Each row is a point. The points of each table are mixes of a few directions, plus a little noise. Count the directions of each table, and those that both share. Where both have some left over, give the other angles between the two spaces (their principal angles), to ten degrees, smallest first.

First (4 x 3):
[[ 15.9  -2.0 -15.2]
 [ 20.5  -2.5 -19.5]
 [-16.6   2.1  15.8]
 [-19.8   2.5  18.9]]
Second (6 x 3):
[[  0.4   0.1   0.2]
 [-14.1  -4.2  -3.3]
 [-16.1  -4.8  -3.8]
 [ -7.0  -2.1  -1.6]
 [ 51.6  15.3  12.0]
 [-15.0  -4.3  -3.4]]
Directions: first 1, second 1, shared 0; angles 60

First, 8 rows:
[[ -1.7   1.7  -1.3  -0.5]
 [ -9.0   7.5  -5.6  -2.6]
 [  3.1  -2.6   1.9   1.0]
 [ 16.7 -13.6  10.6   4.8]
 [-26.9  21.6 -16.2  -7.8]
 [  4.8  -3.6   3.1   1.5]
 [-25.6  20.5 -15.8  -7.3]
 [ 38.6 -31.2  24.0  11.3]]
Second (5 x 4):
[[  6.9 -19.3  -7.7 -24.3]
 [ -6.5 -17.3 -10.9  26.3]
 [  5.0  14.7  11.2 -24.9]
 [  6.0  10.6  -4.2  -0.1]
 [-11.4  11.3  11.6  23.0]]
Directions: first 1, second 3, shared 0; angles 70

First (9 x 6):
[[ -0.6  -0.9  13.8   4.5 -12.5  -8.3]
 [ -1.2  -1.5  21.8   7.5 -19.7 -13.2]
 [  0.8   1.1 -15.8  -5.7  14.3   9.6]
 [ -1.1  -1.4  22.5   7.8 -20.1 -13.4]
 [  0.4   0.6  -7.3  -2.6   6.6   4.4]
 [ -1.7  -2.4  36.6  12.6 -32.6 -22.0]
 [  1.0   1.3 -19.0  -6.5  17.1  11.4]
 [  0.4   0.6  -9.6  -3.3   8.6   5.8]
 [  2.0   2.8 -42.5 -14.6  38.3  25.5]]
Second (7 x 6):
[[-16.3 -20.8  -6.3   8.0  -7.4  15.3]
 [  9.8   3.4  10.7 -10.0  16.5 -12.7]
 [-16.6  -9.3 -14.9  12.8 -10.2   0.7]
 [ 22.4   0.0  23.2 -12.8  10.0  12.8]
 [-14.6  44.2  -9.8 -26.4 -11.8   3.6]
 [  3.9  -2.6 -13.4  24.5  -7.0 -18.6]
 [ 11.5 -14.8  10.5   4.0   9.8  -1.1]]
Directions: first 1, second 4, shared 0; angles 70

First, 8 rows:
[[  3.8 -11.7   0.1  -0.6   1.9  -7.8   2.9  19.9]
 [ -6.5  20.9  12.6 -19.7 -16.5  10.6  -1.7 -14.8]
 [  7.8  -6.6   4.0   3.1  10.0  -1.1   6.7 -10.0]
 [  7.3  19.9 -10.6  -0.2 -24.4  31.2  16.9  -4.4]
 [ -9.1  -5.9   2.7  13.7   6.6 -20.4 -19.3  31.5]
 [  4.0 -15.1  12.8   8.7  19.6 -18.3  -2.6   6.9]
 [  2.5  24.9 -18.8  15.0 -14.7  31.5  10.4 -23.5]
 [ -9.0 -26.6  -5.4 -20.0  17.9 -24.8 -12.2  -2.8]]
Second (8 x 8):
[[-44.3 -12.3  16.4  -7.4  11.5   1.7  15.3  32.0]
 [ 31.6 -15.2  15.7   7.8 -26.5 -22.1  -6.7 -13.0]
 [  2.6  -6.9  10.4   0.1  -2.4   3.6   2.8   2.6]
 [ 21.7   0.5  -4.2   5.8 -14.0 -16.3  -9.1 -13.3]
 [ 10.0   5.5  -5.4   0.2   2.8  10.2  -2.5  -6.6]
 [  4.4  26.2 -37.0   0.3   7.3  -7.3 -11.5 -16.5]
 [-25.2  -6.2   6.9  -4.8   6.3  -2.2   7.1  16.8]
 [  0.3   7.6  -4.0  -3.7  16.7  33.4   4.7  -0.3]]
Directions: first 5, second 3, shared 0; angles 40, 40, 80

First (8 x 9):
[[-33.6 -14.3  13.0 -20.6  11.0   8.0 -30.9 -41.5 -17.2]
 [ -0.4  -3.9  -0.8   2.6  -2.8   2.6  -3.4  -2.8  -5.0]
 [ 28.2 -18.6 -10.3  11.6  -2.5  -0.9  -7.2  -8.0  12.5]
 [  9.6  -5.0  -7.3  16.9 -18.0   5.2   3.1  13.3 -13.2]
 [ -0.1  27.2   7.3 -19.4  26.6 -17.1  21.6  10.8  36.4]
 [  5.7   9.6  -5.4  16.4 -17.5   2.2  16.4  29.3 -11.9]
 [ -7.9   8.9   6.6 -14.8  15.7  -6.4   2.2  -6.3  13.7]
 [ -2.5  -3.9  -1.9   8.5 -12.0   5.6  -2.3   4.2 -15.8]]
Second (8 x 9):
[[ 21.1 -19.8  -5.8 -30.0  -0.9   3.9  -3.3  14.3  32.7]
 [  4.9 -21.8 -27.0 -17.9  -7.1   2.2  10.7  13.4  24.5]
 [ -2.4  16.9 -11.5  13.1  13.6  -8.2 -19.7  -3.7 -25.8]
 [  9.4   7.6   8.2  20.7  15.7  -4.4  -1.6 -19.7  -2.8]
 [ -3.1   3.6  17.1   7.2  -1.3   2.9   5.3  -7.5  -3.5]
 [-16.7  23.6  -7.3  21.1  -5.3 -18.1  -1.8  -7.0 -16.2]
 [  2.3 -29.6  -0.8 -21.0  -4.3  24.1  13.5  12.3   9.5]
 [-15.6  19.7  27.1   6.7 -10.4  -2.4  -3.1  -2.2 -18.4]]
Directions: first 3, second 5, shared 1; angles 60, 70

First:
[[ 20.2  -2.2   3.2   3.2  -1.7  -6.4   0.1 -15.2 -19.7  -2.0 -15.4]
 [ 14.2  -0.9   2.2   2.3  -1.8  -4.8   0.3 -11.1 -13.5  -0.5 -10.6]
 [ -3.2  -0.3  -0.3  -0.5   0.5   0.3  -0.4   1.7   2.3  -0.2   2.8]
 [ 16.9  -2.1   2.2   3.2  -1.3  -4.8   0.3 -12.7 -16.9  -1.8 -12.0]
 [-69.3   7.0 -10.7 -11.7   5.8  21.0   0.3  51.7  67.2   7.2  52.5]
 [ 26.8  -2.4   4.3   4.2  -2.2  -7.7  -0.4 -19.4 -26.4  -3.3 -19.8]
 [ 13.9  -1.4   2.0   2.4  -0.6  -4.9  -0.9 -10.0 -14.2  -0.4 -11.3]
 [ 11.3  -1.7   1.1   2.2  -0.8  -2.9   0.0  -8.1 -11.2  -0.4  -8.7]
 [-10.7   1.1  -1.5  -1.5   0.8   3.5   0.0   7.2  10.2  -0.1   8.7]
 [-21.0   2.5  -3.0  -4.0   1.2   6.2   0.1  15.9  20.8   2.2  16.5]]
Second (10 x 11):
[[ 17.0  -7.6  23.7  -4.6   5.5  10.3   6.3   3.6   7.5  -6.7 -13.5]
 [  1.9   4.4 -15.5   6.9  -5.5 -12.1  -4.4 -14.0 -19.9   3.0  -0.5]
 [ 27.4 -11.1  36.3  -7.6   8.0  14.8   9.5   5.4   9.9  -9.0 -21.7]
 [-21.7   1.0   1.1  -5.9   3.5  10.8   1.3  20.9  28.1  -0.1  16.6]
 [ 20.4  -9.6  32.6  -7.3   7.6  15.5   8.2   7.4  13.1  -8.0 -15.9]
 [-22.7  11.1 -38.2   9.7  -9.4 -18.6  -9.5 -10.9 -17.0   9.1  18.0]
 [-30.1  10.8 -31.7   4.3  -6.3  -9.8  -8.3   1.8  -0.6   8.4  23.9]
 [ 33.0  -6.5  15.1   1.8   0.8  -1.8   3.4 -17.4 -20.4  -5.7 -25.5]
 [-11.2   9.8 -31.8   9.3  -8.1 -18.8  -8.7 -16.2 -23.5   7.4   9.1]
 [-11.9  -1.2   6.6  -5.1   4.1  10.5   2.8  17.4  22.1  -1.4   9.4]]
Directions: first 1, second 2, shared 1
